Each wall is flat, endless, passes through zero and stands at right angles to its row. A trip goes straight from one point to another. List the walls that it crosses, first one first.

Walls:
(1): [-2 12 27]
(2): [-50  17   8]
(3): [-50  -3  -6]
(4): [20 -5  3]
(5): [  6 -19  -7]
(6): [-18  21   2]
(7): [-11 -24  32]
(8): [-12  38   1]
(9): [-18 -25 -10]
(10): [33 22 19]
Trips:
[-19  29 -57] to [ 59  28 -31] => 9, 2, 3, 10, 4, 6, 5
[40 29 15] to [-60   9 -18] => 6, 2, 4, 3, 10, 9, 1

Walls:
(1): [ 13 -13 -31  15   2   9 -11 -24  -8]
(2): [ -9  14 -12 -12 -23 -27  21  20  -2]
(3): [-18  19  -2   8  23  12  24 -17  15]
(4): [-28   4  -5 -17 -25  11   4  -3   5]
(5): [  7  22   0   6  -1  11 -10 -20 -25]
(6): [-37  23   6  10  11   2 -16 -19  19]
(7): [ 24  27   3 -33  44 -39  -8 -28  -7]
(8): [  4  20  21 -21   7  17  21 -11   6]
(9): [-18  13  -3   3 -10   6 -22  10  16]
(10): [ 14  -4 -18  32 -15   0  11   0  16]
(11): [-12   7 -20   3  34   0  18   7 -16]
Trips:
[  2 -17   6   1   2 -15  -4 -10 -14] to [  8 -12 -36 -27 -13   2  13   3   8] => 5, 2, 4, 10, 11, 7
[-16   3  -1  11 -24  13 -28 -26  -1] to [  6  20  -2  27  22   1  47 -12   6] => 3, 8, 11, 9, 4, 7, 2
[-14  47  -8  -6 -25   6 -29  -5   6] to [-31  16   3 -38  -9  10 -39 -21  19] => 2
[ 29 -30 -24 -31  33 -44 -40   0  38] to [ 15  49  -7  11   2  15  -7 -17  29] => 9, 6, 10, 3, 8, 5

Walls:
(1): [-19   3  18   8  -2 -23  -1  13 -27  -1  -3  -1  19  -5 -21  -2 -11   3]
(2): [-28 -18  -1  19   2  22   7  -4 -19 -26  -4   0   7  37  -5   4  34  13]
(3): [ -6  26 -17   6  -7   2  20  -2   3 -11  -5  30 -21  10  17  34 -24  40]
(4): [  2 -18 -18  26   3 -20  25 -10 -24   6 -20   7   4   2  60  11   8  -7]
(5): [ 16  11  14  38  -6   3  -7  -1 -10  -3  -5  22  -7   2  11  -8 -20  -5]
(6): [-15 -31 -28  -5  17  15  41 -14 -29  10  11  -9  -2  16 -20  12 -23   0]
Trips:
[ 23   6   5  26 -52 -31 -25  18   7  -2  12   6   2 -15   2   0  12 -39] to [ -8   6  34  21   3  -5   4  16   0  -6  17   4 -16  -5  17  40 -18 -15] => 3
[  3  23  -9 -16  -9   0   2  -4 -45 -18  -9 -39   1  32 -22  16  24 -10] to [ 48  48  -5 -22 -23  14 -14 -36 -19  32 -14   0  24  16 -26  17 -15   4] => 3, 2, 5, 1, 6

Walls:
(1): [ -8   2   2   2   2  -8  12 -14  11   3   6  -2 -10   5  -3  12   8 -10
  -4   3 -33  -6 -23  15   8  29  -6 -17 -31   2   0   2   9  22  60  18
  -6  -8  27 -14 -34 -31   2 -16   2 -13  15 -28]
(2): [-36 -10   9 -26  -4  10   9 -11 -29  14 -24   7  -4   5   0   7  17  10
 -23   1   4  37   5  -1  10   6 -11 -22  12 -28 -23 -17 -19 -18  -1  30
   8   8  21   9   5  14 -13 -31  -1 -15   1  12]
(3): [-14   9   8   6  -8  -3 -10 -15  11   4   2  -4  14  -3  -3 -40   2  -1
  14   5  34  16   2 -32  15   2   4   3  33  24  25  -1  44  30  -5   7
 -26 -12 -18  -4  -2  17  -6 -10  -9   5  15  10]
(4): [-21  -4 -13  17  -8  -6  23 -15   7  12 -39  -3   4 -17 -18  -8  12  15
  13  -2  12  -6  -9  -4 -27  -9  16   9   5 -10 -26  19  -8  21  -4  -9
   0  31 -12  -8 -22  39  -5  39  14  -9  32  -5]
(5): [  5  22   1 -19 -45 -19 -19  -4  -5 -16 -11 -12  32 -14  -5  -1 -13 -14
  11   1   1  10  -3  18  -4  29   3  12  -3 -14   0   8  11   5  23 -32
  -9  17 -12  10 -16   5   3  22 -34  32  -5 -39]
(6): [ 16 -17   9  14 -19  -7 -21  -2   4 -11  14 -19 -24 -11  -9   7   5  -9
   1 -20  12  12 -11  -5 -22  -3  -4  -3  -8  18  -1   8  -7  -8   4   7
 -25 -22  13   6  -4  14  -9  -6 -14  17  -5  -2]
(7): [  9  14  14  -4   3  -8   5  11  14  12  15 -11  -2  11  -9   9   2   5
 -14 -22 -10  21   2   3 -11 -32 -27   9  12  26  15   1  16 -20   2   7
 -11 -16 -13  12 -12 -16  20   6 -18   1  -2  11]
Trips:
[-13  -8  13 -10 -10   1  -1  26   1  15 -18  -5  26   2 -28  -6  25  27
   7  31   8   1  -4 -29  -6 -19  12  22   8  -7 -28 -11  14 -32  13  21
  21   9  -2  -5  -5  -4  17  -3 -19  -4 -29  -5] to [-18  18  15 -27   2 -32  18  -1  36  14 -20  -1  -1 -35 -16  -3  -8 -25
  -7  -6 -12   7 -29  -3  24 -32  -5   6   0  -4  -6 -15 -16  10  13  -1
   9  21 -41   7  -7 -14 -13 -22 -10 -21  16  12] => 1
[ 17  19  -5  13  17 -13 -12  21   5  -9  20 -18   7   3  10   4  -6 -23
  11   1  31 -13  -8   5   3  10  -4  20   7 -15  -8   6 -10  -3   9 -34
   0 -17  -4   3  -1 -11  16   6  -4   2  20 -18] to [ -8   7 -12   0 -15  19  12  -9 -21  18 -11  -3  14  22  -3  -6 -15 -12
 -29  12 -34   8  22  21 -22 -17 -38  13  -2   3   3  -9  -7   7  -7   2
  -3  -1  -1  18  18   5  -8   8  -5 -15  26 -17] => 6, 4, 2
[  4   5  12   3  11 -14  27   8 -12 -13 -17 -26  16 -41 -12 -20  13  -8
 -31 -12 -47 -11  -3  25 -22 -23  -1  22   1  21 -17  -4  20  -7  26  13
 -24 -26 -15  16   6  13   0  32  34 -10  -9 -17] to [  1 -11 -19 -13  -5 -17  18  -4   9   3  -7  20  28  -4  30  13  -7   6
   8 -10  10 -19  15 -15   1 -18  25  13  10   9   5   3  23  20  12  -5
 -27  -5 -13  20  13  18   3 -28  26 -12  -4  -9] => 3, 6, 1, 5, 7
[ -1  14 -29 -26  -3  -2  24  14  20  25 -13   1   9  23   6  14  -3   0
 -18  16  12   6  15  -3 -11 -15  22  19 -10 -12   3   4  12  18 -11   7
  -1  -4  18  10   7   5   5 -13  18  18  13  14] to [ -6 -22 -19  15  -9  -1   6  32  -5  -4 -16   4   4  -9   4 -19   1  -2
  -5   9   1 -11 -35  -1  23  -3  -7  -1   5  15 -10 -37 -12 -11  -9  14
   3   0  -8   5 -17 -19  30  -1  -4   8  -1   1] => 3, 4, 1
[  2   6   7  17  10  -8  18 -22  20   2  30 -22   5  31  -3  15 -15  15
  12   6 -14  -3 -15  -9  -1  -5  19   6   0 -24  -9 -10  -7 -24  -2  -2
   0   8   3 -32  -6  -6 -13  22  27   0  24   4] to [-12 -11   0 -16   4  -4   2   3  27   7 -31  12  -7  -8  24  39  24  -7
  16  39   3  -4  22   6  12   5  14 -18  25   0  20  12 -25 -23   4  28
 -22 -15  22  -4  11   3  -6  -2  -4  17  -9 -26] => 2, 4, 6

Walls:
(1): [-29   7 -23  -2 -12 -21   2 -17 -32  30  16  17 -25  22  31   9  -6   8
  24 -39   4  -5 -10  -3  11  12   9   3  36  21   4  16 -14 -10 -18  -4
 -15 -24 -17 -28 -17 -12  18  27   5 -32 -41 -19]
(2): [-33 -16  23  25   2  10   2   0 -45  25   0  20 -41  -8  -9 -24  15 -13
   4  25  19 -14 -11   9  -4  25 -12  37  16  -9  14 -12  -6  35   2 -20
  -5   5 -30   9  -1 -24   1   6 -30 -10 -31 -20]
(3): [ 17  14 -49  16  11  -7 -15  -3  -6 -16  34  24  10   1 -17  -1  13 -12
 -14  19  17 -24  -5  -5  42  -3  25 -32 -14   0  28   1   9  23  10  11
 -16 -21 -32  -3   1 -11  -6   2  15 -10  27   1]
(4): [  7  -5  19   8  41 -11  -3  18   6   6  27  -4  -4   2  23  27  14  13
  35   9 -15 -24 -19  -8 -19 -10  30 -18   2  37  18  -8 -20   7  31   1
 -18  -8   6   9  36   6  12   2 -12  -3 -15  21]
(5): [ 14   1   1  -1  -2  14  13  14  10   9 -15  -5 -25  37  -5   2  18  10
   7   5   4  -3 -17 -26  40 -18  18  30  21   2  12 -11  18 -18  14  -5
 -20 -33 -18  -9 -19  -2 -27  -6 -21   0 -27  27]
(6): [ -6  -2 -12 -45  -6   2  -7   8  10 -16 -28  22  -9 -17  25  14   2 -26
  15 -25   6  -5 -23  -5 -25   6  13  -9 -19  28  34  17  18   8  13 -38
 -14  -8  34  21  14  15   1   4  13  10   9 -14]
(7): [  9  10  -5   3   7 -20  11   3  -5 -14 -27 -20  17 -37  18  13 -15   1
 -22  13  -8   4 -19  10  -6  12  -8   8  10  16  43  19  15   5  21  -8
  21  13   4  11  -1 -20 -10   2  20  -9  28   0]
(8): [ 11   7  -7  12  32 -13  35   8  15 -30 -14 -16  -8   8  20   2 -13 -18
  -4   8 -32   1 -17 -15  -5  13 -13   9 -19  28 -39 -20  10  -2   2  11
  -3  32   4   6  12   9  19   8  -3 -26  21  26]
(9): [ 11   4 -23   0  26  -4  -4 -42  17 -24 -12 -33  -2   7 -41  22  17   1
  -5 -12 -15   7 -19  15  19   7 -47   1  -3 -12  11  17   7   2 -36   1
 -24 -42   6 -51  20  25  17 -11  10 -16  26 -25]
Trips:
[ 10   5  10   2  -7  26 -37  -2  -4   7  -7 -47  17  14  34   5  19   4
  18  -9   6 -12   5 -23  -8 -15  -8 -25  -7  -9  30  21   2  46   8 -40
 -15 -24   2 -13  12 -20   9  31  17 -44  20   3] to [ -5 -14   4   7 -28  14  18  22 -13 -31  17 -21   1   5  15 -32  21 -27
   2  -2  36 -27 -23   7 -12  -8  11   8  -7  20 -10 -17  -4  12  13  13
   4  33  -4   6   2 -16 -13   2 -24   7   6 -12] => 2, 9, 1, 8, 7
[  7  -4  24 -35  13 -16   8 -11 -22 -39   1 -21   8  11  33 -38   1  22
  11  -6 -12  -4   7   6  15   3  19  -5  28  56  21  27  31   2  -9  32
 -20  26   1   8   7   9  17  -9 -17  11  24  -1] to [-14 -13   1  13  26   9   0  12   4 -50   1  -5  14 -10 -19   2  -3  -2
 -50 -11  -8  16  -7  14  -9  24  -1 -23 -27  34 -22  17 -15 -17   6   8
  12   3 -13  -4   6   5   4   6 -41 -18  18 -18] => 9, 1, 3, 6, 4
[ -6  45  -6  -4  -3 -25  -2  25   1 -25  41   4  27 -24  28  -5  22   7
  26  20 -14  22  32   1  -2 -35 -12  -4 -14 -25   5  29  -7   2  17 -18
  24   1   1  -7   2  22   8   1   8 -18  -7  -2] to [-35  40  26  -5 -31  -6 -12  24   1  11   4  -6  19 -24  52  22  -4 -22
 -21   5 -14  12  19   7   9   2  -9  15   9   4  -7 -10  27  13  -8  39
 -43  16   3 -28  11  22  -9  -4 -23 -12   2 -11] => 8, 3, 1, 4
[ 11 -19  -9  23 -18  30 -33 -14 -23  17   5 -19  -8 -22  22  22 -19  20
   9  24 -10  36 -13  -6 -36  21  21   8 -12  33 -12 -21   1  23  -4 -20
  -3   2   0 -15   6   5   9 -25 -16   0   3  -9] to [ 20 -11 -14 -43 -10  -1  14   3 -13  43   9   0  11  -6  -5 -12  11   5
  22  -3  -7 -15   4  -7  -3   8   9 -23   7 -34  24   7   6   0 -41 -21
  -2   2  11  -3  10 -34  -1   9 -19 -22   4  -8] => 8, 7, 4, 3, 9
[ -1   8  20  -3 -10  19 -46   3 -26  23  -1  13  15  12   1  28   1   0
 -15  -1  17  15  -5  -5  19  20 -16   2 -11  11  -5  -1  13  16  -7  22
 -18   0  28  -7 -21 -25 -21   0  -7 -13 -33  19] to [ -1 -13   2  13  27   3  37 -32 -10  26 -31   3  -6  -6   2  -7  15 -27
 -31   2  12  -4 -27 -19  18   6 -28   3  11 -19  -1   3   7  32 -11   8
   6  -2 -11 -10  -2  35   4   0  -8  -6   8  28] => 9, 3, 8, 7, 1
[-20  21 -25 -25  18 -14   3  36  15  15 -18 -39 -17   5 -25  -5   8   3
 -31  16  -9  12 -16  -4 -20  31  -9  -9  33  -8 -12  27  30  -4  19 -35
   4  33   9   1 -39  28   2  24  20 -18 -32   3] to [ -9  15 -20  -6   1  19  -8   2  -9  23 -15   2  13 -10  22  19 -30   7
   0  31  -1 -12  42 -16 -10  15 -28   5  11  -7   0 -15 -60 -20  -3  14
 -28   1   1  20  10 -28  27  13   9  -9 -24 -13] => 9, 5, 6, 4, 8, 7

Walls:
(1): [-21  -1  -2  20   1  26  24  15  -4  10   2  -6  -5  -5  -3  13 -34 -20
  16  27 -10 -36  -9 -19   2  -5  17  18 -13  -9  33  20  -7  14  -5  11
   9 -12   4   2 -27 -14 -20  -8 -18   7 -12  -2]
(2): [  0  -5  18  -7  12 -16   1 -14  -3 -22  -1 -29  14  28   7 -27 -17   9
   8 -26   6  -4 -30   7  28   4  11 -34  15 -18  25  -9 -10  46   2   5
   1   9   6 -25  15   2  -7  -5 -15 -28 -26   8]
(3): [  7 -10  31 -14  -9  -2 -31   0  -7 -11   1  39  11  -3  12 -17   3 -39
   7  16  -6  22 -38   8   4  16  -9 -13 -32 -37  -2  -8 -14 -23 -11  23
 -19 -31  -4 -14  -2   3  -8  -6  29   9  15 -23]
(4): [  8  -2  -1 -13 -23  -2   8  31 -11  12  18  -5 -17  11  12   5   1  19
   4 -22  13 -12  -3 -15 -13  39  10 -37  26  -4 -26  20  18 -42   9  10
  32  -7 -27  25   3 -15  -8 -10  28  -5  -4 -19]
(5): [ 16   5   9 -11 -12 -25 -28  -6  -8  -6   9 -12   9  20   2  14   9 -16
  -2 -33  11 -39 -14  15  11  -7 -10 -12  -7   3 -10 -15 -16 -14  -3 -13
 -38  17 -25  22  11 -24   8  15   5 -18 -32 -10]
(6): [ 32 -17 -35 -15 -17  39 -10  36  12   7 -35 -17   8  -8 -13 -22  -9  12
  -1 -15 -10  -5 -11 -21   2  -1  -5   1  13 -18  -6 -26  -3  15  39   8
  21  37   3  20  31  -7 -32  33  13   7   5 -11]
(7): [  9  32  -7  -5  -2  19   3  19  -8 -29   6   9   5 -36  12  16  -2  -1
  19 -11   0   1  29   3  18  20 -26  13  27  -8  -6  40  20 -17  -7  17
  -1  -6  22   3  12 -12  -7  12 -28  12  -8   0]
(8): [ 14  22   0  21 -15   1  24 -22  -7 -15 -10  17 -18 -12  -4   0   1  28
 -30  21  -9   0  -8  -6  13  -6  -3  -1   8 -16  -6  16   4 -11   7  19
  21 -49   2 -33   2  10 -40   3  16  19 -34  -5]
(9): [  2  21  42 -19  21   4  -8  22  12  14  15  26   2  21 -18  18   2 -16
 -60  14   7  -1   9   7  23  -3 -21  18   1  44  26   2   1  34  14 -32
  22   4  -3   1   3   1  -9  28 -24  30  14  25]
(10): [ 15  -9  -4   2 -18   9 -12  -6 -11 -18  -1  19  -9  -2  29 -18 -13 -13
 -15   0 -27 -22  -7  16 -30 -14  14  20  -1 -30  12  16 -23 -20   1   2
 -11 -20   8  -8 -13  17   7 -14   0  -2   8  15]
Trips:
[  5   1  12  11  24 -22   8  14  -3   5  -6   3  -2  39  26 -11 -15  -9
  -6   2 -47 -12  -4   2 -25 -15  24  16   0  25 -21   0  -8  10 -33 -24
 -10   6 -12 -12 -34 -10  16 -13  -6  15  -8  -7] to [ 10  21   7   6   1 -26  17  -5  25  15 -30   1  -5  18  -3   5  13   1
  25  29 -10   8   2  25  12   1   6  -9  26  12  -5   2  -5  -8  -1  -8
  -8   1 -23   9   6   9  24 -12   3 -20 -32  -1] => 2, 9, 1, 10, 4, 8
[-14  35   2 -21 -25   2  47  -5 -19   3 -11 -40   0  37 -20   7  -3  14
  15   5   0  21   8  -9  14  18  15 -22  18  45  22 -18   5  10 -16  11
  18 -21  25 -29  -4  -7  -9 -43 -32   3  -6 -21] to [  6 -20 -22  23  -7  21   8  23 -14  36  33  13   8 -20 -12   1  -7 -23
  16  -2  16  20  15  -3  -1  11 -14  12  26  -2 -10 -12 -16 -12 -31 -22
   4   8  -4  -7  19 -18 -34   2  -2  -4 -14  11] => 9, 6, 2, 8
